Rows are points. Each copy is the shape, with its points in the same order, turned, moved and blurred by noise. Some copies are also mirrored. Which?
In the rows, 128 means zero.

Shape, 6 rows:
[[121 145]
 [118 154]
 [121  58]
 [124 168]
 [162 170]
 [ 76 170]]
Copy 1:
[[ 97 110]
 [ 89 109]
 [184 118]
 [ 74 113]
 [ 73 152]
 [ 76  64]]
Copy 1 is: only turned
Copy 2, 6 rows:
[[156 142]
 [166 145]
 [ 68 135]
 [182 141]
 [183 102]
 [179 188]]
Copy 2 is: only turned
Copy 3:
[[103 150]
 [ 94 151]
 [186 116]
 [ 86 153]
 [ 69 124]
 [104 198]]
Copy 3 is: mirrored
Copy 4, 6 rows:
[[142  83]
 [135  79]
 [ 77 156]
 [160  61]
 [187  91]
 [116  36]]
Copy 4 is: mirrored

Shape:
[[145 138 150]
 [144  88 159]
 [194 188  71]
 [160 125  83]
 [ 55 146 155]
 [104  83 112]]
Copy 1, 6 rows:
[[122 112 125]
 [ 80 140 109]
 [166 126 225]
 [132 167 177]
 [175 132  58]
 [120 186 104]]
Copy 1 is: mirrored
Copy 2 (6 x 3):
[[131 123 136]
 [121 117  83]
 [211  92 194]
 [198 109 127]
 [114 212 126]
 [164 160  77]]
Copy 2 is: only turned
Copy 3, 6 rows:
[[122 142 107]
 [142 169 146]
 [170  76  38]
 [181 104 103]
 [ 67 102 172]
 [162 113 180]]
Copy 3 is: only turned

Shape, 10 rows:
[[ 86 163 128 128 108 146]
 [179 153  95 141 116 156]
 [159 166 129  95 148 159]
 [164  71 135  89 156 142]
 [127 107 101  92 154 113]
 [138 169  91 135  55  32]
 [182 104 111 105 128 148]
 [160 140  93  96  17 167]
 [154 157 146 164 153 162]
 [111 148  93 108 124 154]]
Copy 1 (10 x 6):
[[174 143 116  86 141 113]
 [188 128 115 159  90 156]
 [165 142 108 112  56 127]
 [116  81 164 116  56 145]
 [151  86 153 119  84  93]
 [216 175 208 170 148  78]
 [160 102 151 140  63 155]
 [249 138 177 105 108 192]
 [131 148  87 144 105 148]
 [191 110 118 102 109 115]]
Copy 1 is: mirrored
Copy 2, 10 rows:
[[141 118 142 112 141 188]
 [106 156  61 146 133 153]
 [141 132  88 170 178 156]
 [146  82  94 175 137  82]
 [140 127 129 144 148  97]
 [194 219 113  82  84 141]
 [130 118  64 159 136 106]
 [154 125  26  58 133 161]
 [113 132 102 189 122 185]
 [121 125 119 115 164 149]]
Copy 2 is: only turned

Shape, 13 rows:
[[108 136  94 161 161  76 135  66  83]
 [120  62 111 149 121 114 144 152 163]
 [ 77 117 167 115 178  84 135 165 128]
 [107 101 147 149 179 111 157 114  89]
 [ 92 138  89 182 190 101 114 129 110]
 [118 196 196 118  72 158 135 115 161]
 [104  69 107 164  85 175  60  69 124]
 [156 184 197  94  90 186  66  99 163]
 [102 150 157 181  71 126  66  88 102]
 [ 77  88 125 139  74 158  88  95 108]
 [104 102  96 175  81 179  91 117  61]
 [151 163 192  27  76 114 115 190 174]
 [181  75 201 139 159  83 149 161 157]]
Copy 1 (13 x 9):
[[ 99 114 142 147  38 145 115 141 137]
 [ 79  85 136 121 164 117 170 144 169]
 [ 35 119 105 181 142 114 118 186 123]
 [ 95  81 110 182  98 123 134 165 117]
 [ 79 124  93 169  78 167 131 150 177]
 [145 157 164 166 209 137  59 137 101]
 [114  97 125 107 142 182 160  41 106]
 [145 156 116 151 211 119  37  69  92]
 [112 157 170 177 132 171 120  63 106]
 [101 125 139 119 151 174 164  87  81]
 [146 142 113 147 121 175 199  81 102]
 [ 89 192 131 130 242  39  75 152 104]
 [ 75  66 137 195 173  38 119 139 163]]
Copy 1 is: mirrored
Copy 2:
[[167 150 136  98  76 207 101  78 137]
 [128 111 144 153 100 136 126 187 141]
 [163 119 201  61 136 149 128 164 154]
 [148 140 178 110 132 203 134 127 165]
 [151 109 130  62  93 185  89 122 181]
 [128 173 143  95 164  66 205  75 147]
 [ 79 132  60 122  91 183 182 138  85]
 [ 67 177 122  71 196  95 177  85  92]
 [106 194  98  72  91 151 181 114 124]
 [130 147  87 105 119 174 204 142 104]
 [131 169  46 107 124 193 178 144 152]
 [155 166 170  83 225  28 143 152  90]
 [ 90 152 229 136 142 120  93 175 153]]
Copy 2 is: mirrored

Shape:
[[156  54 153 186  74 161 185 130  99  94  80]
 [137  84 147  76  79  65 158 157 162 214  89]
 [122 139 142 162 109  92 143 153  96 155 178]
 [143 124 186 163 154 102  96  59 169 149 161]
 [ 90 138 119 181  77 131 106  87 126  84 196]
 [ 98  58 136 154 166 190  88 168 184 196 125]
 [163  79 139 137 172 152 104  75 106 172 104]
 [181 154 173 109 174 150 159 124 164 214 203]
 [ 97  55 132 129 183 102 104 119 163 159 122]
 [ 95 135 143  77 192 122 132  98  85 151 136]
 [171 102 164 183 120 166 150  64  73 104 172]
 [ 67 142 193  57 124 174 133 116 192  83 142]
 [113 185  72 120  86 148 156 183 184 190 139]
 [128 162  79 171 164 114 132 109  76  90 126]
 [171 161 124 158 190 184  67 144  94 145 110]
 [183 142 154 123  93 136 165 155 168 107 148]
 [148 183 148 193 179 115 127  65  87 133  77]]
Copy 1 (17 x 11):
[[149  98  76 165 160 111  80 188 118 204 163]
 [ 47 200 101 159 155  78 155  89 103 146 142]
 [ 99 147 139  89 169 128 157 174 188 143 138]
 [175 132 137  39 121  80 182 135 107 150 121]
 [166  91  85  46 181 186 157 177 146 138 101]
 [116  58 168 110 149  71 103  45 146 155 115]
 [192 163 165 101 126  94 103 106 135 169 141]
 [ 77 180 163  24  75  57 112 130 163 139 107]
 [143 110 186 136 126 101 163  84 108 148 110]
 [139 170 223  97 102 163 119 137 123 117 147]
 [190 137 125  59 142 118  88 220 139 180 133]
 [ 92  80 121  71  82 162 104 131  38  87 145]
 [ 33 137  82  96 117 140 142  90 199 111 141]
 [196 140 138 119 114 174 150 167 215 125 153]
 [184 109 167  89 131  90  96 116 211  98 193]
 [ 91 131  65  98 102  86 118 171 142  97 135]
 [200 152 148  82  94 118 163 164 167 166 213]]
Copy 1 is: only turned
Copy 2 (17 x 11):
[[ 60 107  15  68  93 107 137 121 121 172 161]
 [ 97 207  72  95 144 147  81  29 139 155  73]
 [ 85 173  85 165 138 119  79 179  99 135  85]
 [ 58 136 144 173 112 144 151  97  42 117 106]
 [ 37 133 129 165  73 155 136 188 135 163 109]
 [149 209  94 117  18 171 113  92  94  80 159]
 [128 101  71 127  96 151 142  78  92  79 134]
 [101 181 125 189 152 135  54  77  61  67 174]
 [154 149  98 154  61 151 121  66  81 147  98]
 [174 130  94 209 138 135 144 108 114 118 127]
 [ 54  73  55 165 103 134 126 157  82 113 172]
 [ 96 202 139 190 127 175 181 103 151 190 199]
 [109 216 153 110 120 109  57 115 195  83 122]
 [138  81 125 140 108  80 130 187 138 152 124]
 [156 104 128  95 127 140 135 178  93  52 159]
 [ 61 160 123 107 151 139  85 113 121 155 182]
 [113  95 113 130 133  59 201 147  79  95 110]]
Copy 2 is: only turned
Copy 3:
[[202 102 105  89 156 189 163  92  35 119 149]
 [165 147 161 161 128 215 147 205 143 155 201]
 [165 138  71 168  84 155 131 154 121 136  99]
 [216 120 187 176  78 118 120 131 132  89  87]
 [155 110 110 162  84 140  93  68 100 164  54]
 [115 147 171 122  57 117 105 142  57  64 194]
 [200 167 165  80 112 146 106 147 116  60 122]
 [164  97 129 192  95 153  81 205 148  18 121]
 [134 137 194 105  63 131 148 142 133 105 149]
 [123 141 155  91 109 137 109 201 142 104  59]
 [217 112 100 107 117 171 120  93  86  74  52]
 [ 89  63 222 180 154 133 103 161  66 125  73]
 [111  98  90 174 118 138  40 180 115 155 193]
 [161 127  78  72 125  90 113 124 142 141  73]
 [161 180 108 107 149  63  79 145 104  55 110]
 [159  79 110 191 176 152 126 130 107  99 142]
 [241 133 119  79 131  72 111 164 122 122  73]]
Copy 3 is: mirrored

Shape (17 x 12):
[[120 190 193 107 125 114 151 141 127 162  87  80]
 [145 114 130 180 164 156  97 163 163 140 180 133]
 [149  85 146 139  86  68 238 135 171 163 141  80]
 [139 126 120 134 137  87 111 153 138 194  94 166]
 [135 105 172  89  77 134  57 100 183 132  59 158]
 [102 153 219 139 121 106 134  99 173 160 172  88]
 [132 119 143 159 125  83  91 148 103 206 143 114]
 [120  92 107  53 150  62  92 199 176 191 144  61]
 [ 58 127 171 223  98 219  95 145 224 141 122 218]
 [ 99 155 117 117  89 148 151  91 167 151  89 116]
 [133  91 132  63 171 149 173 167 134 127 135 111]
 [140 115 113 103 143 122 193 129  79 157 176 168]
 [ 51  96 160 156 134 111 131  41 128 111  72 123]
 [ 82 207 157 152 166 113 163 169 108 138 170 174]
 [169 128 168  78 180 161 167  91 186 133 123 146]
 [132 150  72 188  86  61 103 184 164 125 124 109]
 [ 42  78 165  63 144 120 178 106  85 123  92 109]]
Copy 1 (17 x 12):
[[ 53 103 122 171 125 132 165 155 107 157  89 161]
 [156  98 149  71 117  61 194 140 121  88 131 128]
 [ 64 116  96 159  56  76 166 142 197 138  86  42]
 [141 136 128 152 155  59 166 116 176 149 108 164]
 [120 189 172  87 150 100  78 169 149 178  82 161]
 [ 70 119  72 111 129  96 146 185  85 108  96 103]
 [105 137  89 115 147  53 192 104 133 156 144 146]
 [104 184  81 120  70  86 230 184 203 134 128 200]
 [183 132 194  85 128  22  96 115  47  69  21 128]
 [ 99 136 143 160  88 110  86 124 134 114 105 146]
 [132 146 150 132  89 168 213 144 179 105  99 121]
 [155 104  92 140 127 152 183  68 180 109 114  93]
 [140 194 140 183 129 113  98 150  71 148 138  76]
 [173  54  78 169 136 116 187 115  85 109  77 144]
 [116 119 168 129 157 159 142 181 178  72  94 105]
 [156  78 115 135  55  15 147 140 149 180 139 163]
 [129 214 114 191  95 190 172 125 110 149  99  95]]
Copy 1 is: mirrored
Copy 2, 17 rows:
[[160 168 150  99 205 153 148  91 166 165 137  71]
 [149 119 187 122 125 140 122 169  77 123 167 150]
 [139 147 111 126 176 116 165 220 210 196 110 146]
 [134  88 113 156 196 155  92 152 133 119 164 111]
 [150 182  91  66 230 146 119 140 105  47 167 132]
 [155 148 185  40 171 146 147 128 171 151 159 162]
 [146  68 143 109 166 180 114 146 135 130 120 129]
 [218  86  92 116 168 206 170 203 148 152 210  85]
 [ 48 159 224 106 237 101 131 148  34  84 201 205]
 [136 151 140 123 220  79 167 126 156 101 157 107]
 [156 156  87 150 111 125 185 137 121 166 188 108]
 [125 111 104 175  98 133 161  99 163 140 132 148]
 [ 52 136 116  37 172  76 145 122 162  88 153  91]
 [ 90 135 214 165 129 177 143  77 163 153 173 128]
 [182 182 104 115 137  77 119 114 132 151 195 158]
 [131 129 193 167 189 171 104 226 159  85 146  76]
 [ 76 141  61  78 144 130 209  99 156 145 172  67]]
Copy 2 is: only turned
